Each row is a point. The ring and each string are closed loops that go straight from each point to the next, and from the last back to the first. Before rounding, they use only three directions, however many columns there are. How many times does the string pass through the ring? Passing back the other way cancels.
(in the rows, 128 means zero)

Ring:
[[160 140 125 132]
 [150 159 129 134]
 [117 176 136 132]
 [ 87 167 140 126]
 [ 74 148 139 120]
 [ 75 119 130 114]
 [ 94  99 118 113]
 [134  94 111 118]
 [154 107 115 124]]
String (23 x 4):
[[ 44 124 140 111]
 [ 50 126 122 111]
 [ 53 109 142 110]
 [ 73 103 153 113]
 [105 124 134 121]
 [ 96 126 117 118]
 [ 86 128 100 116]
 [ 60 103 114 108]
 [ 66  98 134 109]
 [ 54 102 122 107]
 [ 53 107 122 108]
 [ 61 106 143 111]
 [ 54 110 148 111]
 [ 42 126 128 110]
 [ 62 142 111 115]
 [ 95 143 112 121]
 [103 135 127 122]
 [102 128 144 122]
 [ 92 146 112 121]
 [ 66 152 113 118]
 [ 39 143 141 114]
 [ 52 131 152 115]
 [ 63 125 152 115]]
Times through: 1

Ring:
[[187 118 109 129 164 134]
 [167 153 113 116 147 146]
 [132 171 116 113 122 151]
 [ 85 172 120 123  95 151]
 [ 50 151 128 143  81 145]
 [ 40 124 131 161  81 138]
 [ 58  85 122 176  98 123]
 [ 95  67 110 174 120 113]
 [137  67 102 164 143 111]
 [173  86 102 147 161 120]]
String:
[[171  71  76 147 155 102]
 [175  58  87 157 164 103]
 [178  55 123 170 177 120]
 [157  81 134 163 162 133]
 [165  84 137 161 167 135]
 [195  79 137 159 187 136]
 [154 104 142 155 158 144]
 [137 114 117 143 138 134]
 [148 119  82 127 133 119]
 [152 116  98 133 141 126]
 [150 109 141 152 155 144]
 [162 101 142 154 163 143]
 [129 111 120 148 135 134]
 [150  97  79 138 138 110]]
Times through: 1
String:
[[195 160 146 118 172 166]
 [177 198 115  90 143 161]
 [132 174 138 119 128 162]
 [116 131 125 141 124 142]
 [121 145  94 122 114 131]
 [157 164  84 102 129 134]
 [210 170 101  95 165 148]]
Times through: 1

Ring:
[[186  70 124 111 115 153 110 124]
 [185 121 138 134 108 164 121 143]
 [166 155 147 152 105 163 130 162]
 [129 177 156 169 105 151 139 183]
 [105 175 158 172 107 139 141 190]
 [ 80 143 150 162 114 121 136 187]
 [ 79 113 139 149 118 116 130 176]
 [ 96  71 122 127 123 116 118 155]
 [132  44 113 109 124 127 109 133]
 [165  46 116 104 120 140 106 122]]
String:
[[ 75  79 148 135 122  97 125 164]
 [136  73 153 123 118 119 118 142]
 [144  98 139 131 115 138 121 148]
 [171 101  87 125 114 175 113 141]
 [164 170 119 157 105 182 130 169]
 [105 209 180 188 102 140 149 202]
 [ 85 148 184 165 111 108 140 186]]
Times through: 1

Ring (9 x 9):
[[171 134 110 120 115 116 121 139 143]
 [150 176  96 111 110 111 142 145 143]
 [119 187  97 105 111 121 159 142 130]
 [ 75 172 130 110 116 141 162 130 106]
 [ 63 147 159 119 121 152 150 122  95]
 [ 66 104 181 129 127 164 133 112  86]
 [ 95  66 165 128 130 168 123 108  90]
 [121  62 145 125 129 161 120 112 101]
 [161  96 121 123 121 134 116 128 129]]
String, 25 rows:
[[ 40 149 170 119 122 159 156 118  85]
 [ 50 129 118 100 124 171 176 114  82]
 [ 90 131 133 114 121 150 149 123 103]
 [105 142 163 129 119 135 127 129 115]
 [ 79 134 118 106 121 156 162 121  98]
 [ 50 161 121 101 119 158 177 122  90]
 [ 42 197 139 107 115 144 176 130  97]
 [ 49 192 104  94 115 149 190 129  97]
 [ 67 171  82  89 116 153 190 126  99]
 [ 99 151 118 110 117 140 154 129 112]
 [115 154 152 126 116 127 129 134 123]
 [103 204 131 115 110 116 151 144 128]
 [ 89 208  83  93 110 128 183 141 120]
 [ 95 219 100 101 108 119 173 145 127]
 [110 204 146 123 109 111 139 146 133]
 [111 165 144 122 115 125 136 136 123]
 [ 95 154 106 104 117 143 162 129 110]
 [ 75 167  85  92 116 150 185 127 103]
 [ 54 200 104  95 113 144 189 132 101]
 [ 59 196 144 112 114 137 165 133 105]
 [ 45 170 116  98 118 157 184 123  90]
 [ 68 137 106  99 121 162 174 119  92]
 [ 99 139 150 122 119 140 136 127 111]
 [ 89 157 194 138 118 131 120 131 113]
 [ 43 164 204 133 120 147 138 124  92]]
Times through: 1

Ring (8 x 11):
[[180 122 153 126 112  85 127 147 129 110 165]
 [147 174 149 117 120  62 105 143 134 116 170]
 [100 201 152 122 126  71  90 131 138 124 149]
 [ 56 190 156 143 126 112  86 115 135 127 108]
 [ 54 151 154 160 120 144  98 110 124 118  88]
 [ 89 105 154 167 111 159 118 116 115 107  89]
 [132  83 156 160 108 151 132 126 117 106 107]
 [177  93 157 139 109 113 136 141 125 109 145]]
String (6 x 11):
[[ 87 145 171 148 125 137 106 115 145 137  97]
 [ 77 161 135 150 113 111  98 124 107  96 123]
 [ 38 183 129 156 115 115  84 116 102  93 110]
 [ 34 150 131 171 110 146  94 110  95  89  89]
 [ 53  96 146 185 107 186 115 105 101  97  64]
 [ 75 106 170 169 118 177 116 107 133 128  68]]
Times through: 1

Ring:
[[194 194 158 130 139 105 150 133  99 158 144 125 151 133]
 [177 205 140 153 122 123 142 105  99 143 124 137 155 137]
 [141 185 124 168 108 138 133  83 118 125 107 132 145 140]
 [108 155 111 165 101 145 130  81 137 116 100 121 129 138]
 [ 73 114  96 142  98 148 133 101 157 112  99 104 107 130]
 [ 60  77  93 100 108 139 145 145 166 123 113  86  87 118]
 [ 94  87 116  88 126 120 152 164 155 140 133  84  94 117]
 [133 115 140  96 137 107 153 162 139 152 146  91 111 122]
 [181 165 160 115 144  99 153 148 113 160 152 110 138 129]]
String (19 x 14):
[[181 195 164 178 128 115 133  81 115 138 130 127 156 147]
 [152 170 136 141 123 122 142 115 119 140 126 120 138 133]
 [138 163 110 104 119 129 154 150 110 145 122 123 129 120]
 [193 208 137 112 133 113 157 150  83 161 137 137 153 125]
 [226 216 178 136 149  94 151 132  86 168 155 131 165 137]
 [201 186 180 149 146  95 144 117 111 157 153 116 152 141]
 [161 158 155 140 134 109 142 119 126 146 140 109 135 136]
 [124 131 114  89 125 122 156 165 126 148 131 106 114 117]
 [139 116 133  66 142 103 164 194 129 163 152  92 108 112]
 [160 118 165  91 153  89 157 173 136 164 165  85 115 123]
 [175 141 183 138 150  91 143 127 136 155 160  94 132 138]
 [152 146 151 132 134 110 144 126 131 145 140 104 129 133]
 [138 142 130 109 128 117 151 147 126 147 134 107 122 124]
 [147 152 136 120 129 116 148 137 123 146 134 111 129 128]
 [185 180 171 157 138 104 139 105 117 148 143 117 149 142]
 [150 165 124 109 125 121 153 147 111 149 130 120 132 123]
 [172 194 125 110 126 121 156 148  92 154 129 134 145 123]
 [207 236 145 146 127 118 148 114  76 154 128 150 170 135]
 [221 249 168 186 129 114 135  76  82 147 129 151 181 149]]
Times through: 3
String (24 x 14):
[[ 87 113 118 155 107 138 130  91 161 115 109  99 111 136]
 [ 59  92 104 155  99 147 127  87 176 105 100  92  99 135]
 [ 10  61  57 113  84 166 136 122 182 100  84  89  75 117]
 [ 63 102  77 102 100 149 146 141 151 121 101 102  96 116]
 [101 128 107 123 110 136 143 125 141 128 113 108 113 126]
 [124 147 138 173 114 130 128  78 145 121 116 110 130 143]
 [112 158 132 211 100 144 114  36 151 104  98 119 137 153]
 [ 99 163  99 176  91 156 126  67 135 108  88 129 132 139]
 [147 202 138 218 102 142 117  32 124 111  98 139 158 155]
 [161 195 149 194 115 129 126  60 120 125 114 132 155 150]
 [154 169 149 166 123 121 134  90 127 133 125 118 141 142]
 [186 213 162 196 122 120 128  62 109 133 123 136 165 152]
 [195 238 146 181 118 127 135  76  87 138 116 152 173 145]
 [157 205 107 126 111 137 150 127  90 142 111 144 148 125]
 [128 164 100 107 112 136 152 144 111 140 114 126 128 120]
 [147 170 134 148 120 125 139 106 121 136 122 121 138 135]
 [183 209 168 208 122 120 123  50 116 129 122 134 165 156]
 [164 210 144 204 109 134 123  49 114 122 107 140 161 152]
 [151 178 150 190 116 127 125  64 130 124 117 123 147 149]
 [129 156 131 159 114 131 134  93 134 127 116 116 132 138]
 [119 156 134 192 106 138 121  56 146 112 106 117 135 148]
 [ 80 128 108 180  94 151 121  62 160 102  93 110 118 142]
 [104 131 128 173 108 136 126  75 155 115 110 106 122 142]
 [123 140 127 138 118 127 140 115 138 132 122 108 123 132]]
Times through: 2

Ring (8 x 14):
[[141  76 141  65 137 113 124 123 152  94 113  94 131  73]
 [140 131 149  66 158 111 158 131 142  77 108  84 134  75]
 [123 171 145  93 168 122 168 142 135  77 107  88 133  87]
 [ 91 185 137 150 162 150 150 155 133 103 111 113 132 119]
 [ 78 156 134 178 147 166 124 156 138 129 118 133 133 139]
 [ 77 100 127 181 125 170  87 149 148 149 123 145 131 140]
 [ 96  49 119 142 111 151  67 136 157 143 122 135 126 112]
 [120  44 126  99 117 130  83 127 158 122 118 116 127  88]]
String:
[[ 81 176 104 148 150 144 118 159 136  97 105 109 116  95]
 [ 76 229 106 153 168 144 147 167 127  82 100 100 116  96]
 [103 233 157 137 186 144 197 157 124  83 108  99 140 121]
 [117 173 168 122 170 141 178 144 134  98 115 106 146 123]
 [108 136 137 122 148 139 133 143 142 105 113 109 131 104]
 [ 90 181  96 124 153 130 122 157 135  80 100  95 110  73]
 [ 96 216 113 121 171 130 156 159 129  70  99  88 118  80]
 [112 210 158 121 181 137 190 151 128  82 109  96 140 112]
 [114 181 167 126 172 143 180 146 133  97 115 106 145 124]
 [114 139 159 126 155 144 152 141 140 111 118 114 143 122]
 [112 176 182 141 172 153 185 146 133 111 121 117 154 145]
 [ 83 221 152 175 175 163 174 163 126 107 114 119 141 143]
 [ 69 205 126 185 161 166 140 166 130 113 112 124 128 133]
 [ 76 186 156 194 161 176 153 160 132 132 121 137 145 162]
 [ 99 139 167 162 152 164 147 146 140 133 125 133 149 152]
 [ 91 130 128 150 140 152 113 148 143 120 116 123 129 117]
 [ 57 147  93 192 130 167  81 164 141 130 112 135 114 119]
 [ 54 141 127 222 133 189  96 163 140 158 124 157 133 165]
 [ 72 126 150 203 136 184 112 154 142 157 128 154 143 169]
 [ 98 115 165 165 143 167 132 143 144 143 127 139 149 155]
 [101 117 133 135 139 146 115 143 145 118 116 119 131 112]
 [ 96 121 126 140 138 147 110 146 144 118 115 120 128 110]
 [ 96 128 161 164 146 165 135 145 142 137 125 135 146 150]
 [ 78 157 161 197 152 181 141 156 136 145 126 146 148 171]
 [ 54 194 118 209 151 178 120 170 132 129 115 138 126 145]
 [ 75 167 108 164 145 154 112 160 137 110 109 119 119 109]
 [ 99 133 127 134 143 143 120 146 142 110 113 114 128 106]]
Times through: 2
String:
[[110 168 165 135 166 148 169 146 135 106 117 113 145 130]
 [107 219 170 139 184 148 199 153 126  91 113 104 147 132]
 [ 95 244 128 130 183 135 180 162 123  68 100  89 125  94]
 [ 97 208 107 115 167 126 148 157 131  68  98  86 115  72]
 [102 149 113 115 148 130 123 147 140  90 105  99 119  81]
 [121 136 150 105 155 132 149 138 141  97 113 102 137 101]
 [153 140 192  72 173 121 197 126 139  86 117  91 155 108]
 [160 137 181  49 172 107 194 124 140  72 112  78 148  85]
 [154 131 151  41 163  99 168 126 142  63 105  72 133  59]
 [133 129 111  55 149  99 130 134 144  62  99  73 115  41]
 [117 121 119  92 143 121 120 138 145  89 107  95 121  72]
 [131 116 153  90 151 125 146 132 145  97 114  99 138  95]
 [151 124 176  65 164 115 178 125 142  85 115  89 147  94]
 [156 151 171  50 174 105 193 127 138  65 108  74 143  78]
 [146 147 184  79 172 122 192 130 138  86 116  92 152 107]
 [126 127 168 110 156 137 158 135 142 107 119 109 146 118]
 [126 189 167 101 179 129 193 143 131  80 110  91 144 106]
 [105 229 138 119 182 132 184 156 126  70 102  88 130  95]
 [ 88 212 112 136 166 137 148 161 129  79 101  96 118  90]
 [ 88 167 105 136 149 139 119 155 137  94 105 105 116  89]
 [104 149 142 132 153 144 141 146 139 106 114 112 134 113]]
Times through: 3

Ring:
[[170  99 135 135 139  97 157 202 122  75 157 140 148 130]
 [171 127 134 149 137  81 153 206 108  78 154 146 136 115]
 [155 144 139 153 130  83 141 192 104  85 140 143 127 110]
 [126 148 149 149 118 100 123 167 111  91 120 132 119 113]
 [106 140 151 138 112 118 112 146 120  99 106 122 120 122]
 [ 88 121 144 115 113 142 101 122 129 117  94 110 128 137]
 [ 96  96 132  97 122 153 107 121 135 124 101 108 143 149]
 [115  86 130  99 128 144 121 140 136 113 116 114 149 150]
 [149  85 134 117 135 120 144 178 132  88 142 129 152 142]]
String (25 x 14):
[[163 145 174 183 116  70 155 218 119  40 151 149 118 103]
 [143 124 155 150 121  99 140 186 123  71 136 135 130 120]
 [131 138 128 131 129 105 123 161 106 111 122 130 129 120]
 [132 156 117 133 134  96 118 158  91 125 119 133 125 112]
 [141 157 119 139 135  89 124 169  89 118 126 138 124 109]
 [138 137 123 131 133 101 126 166 102 112 126 133 131 119]
 [134 137 112 121 138 106 121 157  98 127 122 130 134 122]
 [159 145 107 132 146  85 135 181  87 119 139 142 134 112]
 [193 130 136 163 142  63 168 231 103  63 171 157 137 108]
 [193 113 154 167 134  69 174 238 120  41 175 155 139 114]
 [173 107 156 156 129  87 163 217 128  50 161 145 139 122]
 [199  96 159 165 135  73 183 246 130  29 182 155 146 121]
 [191  97 133 142 145  83 170 224 119  64 172 149 151 126]
 [179  98 123 130 147  93 160 206 115  84 162 143 152 129]
 [192  91 144 147 141  84 175 230 127  51 176 149 151 127]
 [201  88 163 164 134  76 186 249 137  23 185 154 148 124]
 [170 103 151 149 131  92 160 211 128  57 158 142 142 125]
 [141 116 129 126 133 109 133 171 115 101 132 131 139 128]
 [167 111 151 152 129  90 157 208 125  60 155 143 138 122]
 [157 117 145 146 129  95 148 196 120  73 146 139 136 122]
 [159 121 147 150 129  91 149 199 119  70 148 141 134 119]
 [133 127 122 123 133 110 125 160 108 115 124 129 135 125]
 [143 143 118 132 136  96 128 169  97 115 129 136 131 116]
 [159 166 127 158 134  70 137 193  86  98 139 147 120  99]
 [167 164 158 183 123  60 150 217 101  57 150 153 114  94]]
Times through: 2
String, 14 rows:
[[181 114 122 138 146  82 159 210 106  85 162 147 146 121]
 [201 108 139 157 144  69 177 239 114  53 180 156 146 117]
 [178 122 121 140 146  81 155 207 102  89 158 147 142 117]
 [150 138 102 121 146  96 129 169  90 129 133 137 138 119]
 [130 130 118 120 135 111 121 155 105 122 121 128 135 125]
 [134 154 114 131 135  96 119 159  90 127 120 134 126 112]
 [131 161 133 147 126  92 120 165  96 108 119 135 118 107]
 [121 141 126 127 128 111 115 149 104 120 113 126 127 121]
 [114 153 117 123 130 111 107 139  95 136 106 125 124 118]
 [139 162 147 161 121  83 129 180 101  87 127 140 115 103]
 [168 153 164 183 121  64 154 219 109  49 152 152 117  98]
 [165 125 161 166 123  81 156 213 122  50 153 146 129 113]
 [147 121 136 137 131 101 138 180 115  90 137 135 136 123]
 [145 126 108 117 143 105 129 165 100 124 131 133 141 125]]
Times through: 1

Ring, 10 rows:
[[109 132 139 117 118 118 106 110 116 148 123 102 144 116]
 [122 135 134 127 135 117 107 122 127 132 139 135 143 135]
 [140 136 125 143 155 114 114 140 145 108 158 182 139 160]
 [145 134 120 148 157 113 121 145 153 100 161 196 136 167]
 [142 128 119 147 145 113 130 143 154 102 152 186 133 161]
 [131 114 123 138 112 115 136 129 144 122 128 143 129 134]
 [122 106 130 128  89 117 134 116 133 140 110 104 128 110]
 [108 104 138 115  73 119 128 102 117 160  95  66 132  89]
 [ 98 112 142 108  75 120 119  95 108 169  93  52 137  84]
 [ 96 120 143 107  86 120 113  96 106 168  99  57 141  89]]
String:
[[105 110 148 106  76 120 107  93 103 173  96  47 139  80]
 [130 111 138 126 102 117 114 116 126 143 121 108 134 113]
 [128 118 133 129 112 117 118 120 131 135 127 123 135 123]
 [136 120 136 131 122 116 108 123 131 132 136 133 138 129]
 [139 137 133 136 152 115 100 133 135 119 155 165 143 150]
 [126 150 128 135 164 115 106 135 136 114 159 174 147 160]
 [110 148 127 129 148 116 115 126 131 123 144 149 146 147]
 [136 124 128 137 131 115 119 131 140 120 141 154 136 142]
 [161 126 122 153 156 112 117 150 157  96 166 205 134 169]
 [171 133 118 162 177 111 116 161 167  80 182 239 134 189]
 [140 149 119 149 178 113 115 149 153  93 172 212 142 181]
 [122 143 125 135 150 115 117 132 138 116 149 164 143 153]
 [131 128 128 135 133 115 118 130 138 122 141 151 138 142]
 [155 121 128 146 143 114 112 141 148 109 155 180 134 154]
 [147 135 130 141 158 114 102 139 142 111 162 181 142 159]
 [109 147 135 122 143 117 104 119 121 134 140 131 149 136]
 [104 137 135 119 123 118 112 113 119 142 126 110 145 123]
 [127 117 134 128 110 117 117 119 129 138 125 118 135 120]
 [122 112 140 121  96 118 113 110 120 151 114  93 136 105]
 [ 95 111 150 101  68 121 108  87  97 182  87  30 140  71]
 [ 68 127 147  92  72 123 114  80  90 187  81  17 146  70]
 [ 89 124 140 107  87 120 119  96 107 166  98  59 141  92]
 [120 116 134 125 103 117 121 115 127 142 118 107 135 114]
 [121 100 139 119  76 118 123 106 121 156 101  76 130  93]
 [118  89 144 114  55 120 124  97 114 169  87  48 128  75]
 [126  99 139 122  78 118 122 108 123 153 105  83 130  96]
 [104 121 137 116  95 119 120 106 117 154 108  83 138 103]
 [ 81 128 141 103  87 121 117  92 102 170  95  50 144  88]
 [ 74 119 151  91  63 123 110  77  87 192  77   7 144  62]]
Times through: 3
String (28 x 14):
[[122 104 142 118  83 119 114 105 118 157 106  78 134  95]
 [119 114 137 121  98 118 117 111 122 148 114  96 136 108]
 [116 114 139 119  95 118 116 108 119 151 112  90 136 104]
 [119 113 139 120  95 118 115 109 120 151 113  90 136 104]
 [119 120 135 124 107 117 117 115 125 143 120 108 137 116]
 [122 115 141 120 101 118 108 110 119 151 118  95 138 107]
 [118 127 143 118 117 118  99 111 115 149 126 102 144 114]
 [104 149 137 119 142 118 101 116 117 139 138 123 151 133]
 [115 147 131 128 150 116 107 126 128 126 146 148 147 146]
 [142 146 125 144 171 113 107 144 146 102 169 198 144 171]
 [167 128 121 157 166 112 114 155 161  90 174 220 134 177]
 [142 123 126 141 135 114 121 136 145 114 146 165 134 147]
 [164 116 122 154 143 112 123 148 159  98 158 197 129 162]
 [167 131 112 164 173 110 129 163 172  76 178 241 131 191]
 [170 119 116 161 154 111 129 157 169  85 167 221 127 176]
 [151 113 125 145 127 114 125 138 150 112 144 168 129 146]
 [125 129 126 134 130 116 123 129 138 122 137 148 137 141]
 [151 119 123 148 137 113 125 142 153 106 150 180 131 154]
 [162 125 118 156 157 112 124 153 162  91 167 213 131 174]
 [156 139 117 156 175 112 119 156 162  86 176 226 137 185]
 [124 144 125 136 153 115 116 134 139 114 151 169 143 156]
 [120 135 129 130 135 116 116 126 132 126 139 143 141 140]
 [107 147 131 124 143 117 111 121 125 130 139 136 147 140]
 [110 147 137 121 142 117  99 117 118 138 139 127 150 134]
 [109 134 144 114 120 119  97 107 110 153 125  95 148 113]
 [ 83 141 143 104 110 120 104  97 101 164 110  68 150 102]
 [ 73 139 146  96  97 122 104  88  93 176  98  43 151  88]
 [ 75 126 151  92  76 123 104  80  87 188  86  19 148  70]]
Times through: 0

Ring, 10 rows:
[[145 111 122 155 119 118 106 153 128 146  70 102 134 118]
 [162 103 117 160 110 131  95 161 136 157  61 104 142 107]
 [170 101 116 159 106 128  86 154 148 166  69 105 149  99]
 [167 102 117 157 109 118  84 142 155 169  81 104 150  97]
 [150 110 121 149 118  92  88 116 162 167 108 101 148 102]
 [123 123 129 139 131  66 100  92 161 154 135  99 142 114]
 [105 134 136 133 139  56 111  86 152 141 144  99 136 126]
 [ 98 138 138 132 142  61 119  95 139 130 136 100 131 134]
 [102 136 136 136 140  71 121 107 132 128 123 101 129 135]
 [117 126 130 144 133  91 119 128 127 132  98 100 129 131]]
String (24 x 14):
[[184  93 112 167  98 154  85 181 137 166  39 107 148  97]
 [172  75  97 174 118  96  97 137 159 188  63  74 124  98]
 [155  98 113 159 119  99  96 132 153 169  84  92 136 105]
 [168  74  96 172 122  79  95 118 170 195  80  69 124  96]
 [176  77  99 169 115  89  84 121 175 197  83  79 136  88]
 [165 113 126 148 105 122  75 136 160 165  97 117 164  94]
 [152  69  91 169 138  30 101  74 191 208 114  50 112  97]
 [137 114 124 146 125  84  98 112 156 158 112  98 141 111]
 [133 153 153 126 107 139  86 147 131 120 111 146 175 115]
 [118 143 144 126 125  83  93  98 155 138 145 121 159 116]
 [106 106 115 145 154   7 118  50 177 172 156  64 113 121]
 [108 114 121 143 147  32 117  71 163 159 142  76 119 124]
 [121 142 143 132 122 105 100 126 136 128 117 123 154 122]
 [124 128 133 140 127  90 105 118 141 140 113 106 141 121]
 [114 154 151 125 121 114 102 132 126 115 119 133 159 128]
 [ 81 147 143 128 149  55 131  93 128 116 140 101 125 146]
 [ 90 115 119 147 159  27 141  81 139 144 125  66  98 143]
 [124 112 121 150 135  72 115 112 144 152 105  87 124 123]
 [128 137 139 138 119 117 103 142 127 127  98 121 150 123]
 [128 144 145 136 114 142 106 165 109 112  81 132 153 129]
 [139  81  97 174 139  73 129 132 135 168  60  58  95 125]
 [146  87 103 168 131  82 116 131 143 169  69  71 111 116]
 [141 115 124 150 121 105 102 136 140 149  89 103 139 115]
 [152 148 150 134  95 177  82 185 116 117  74 153 179 112]]
Times through: 4
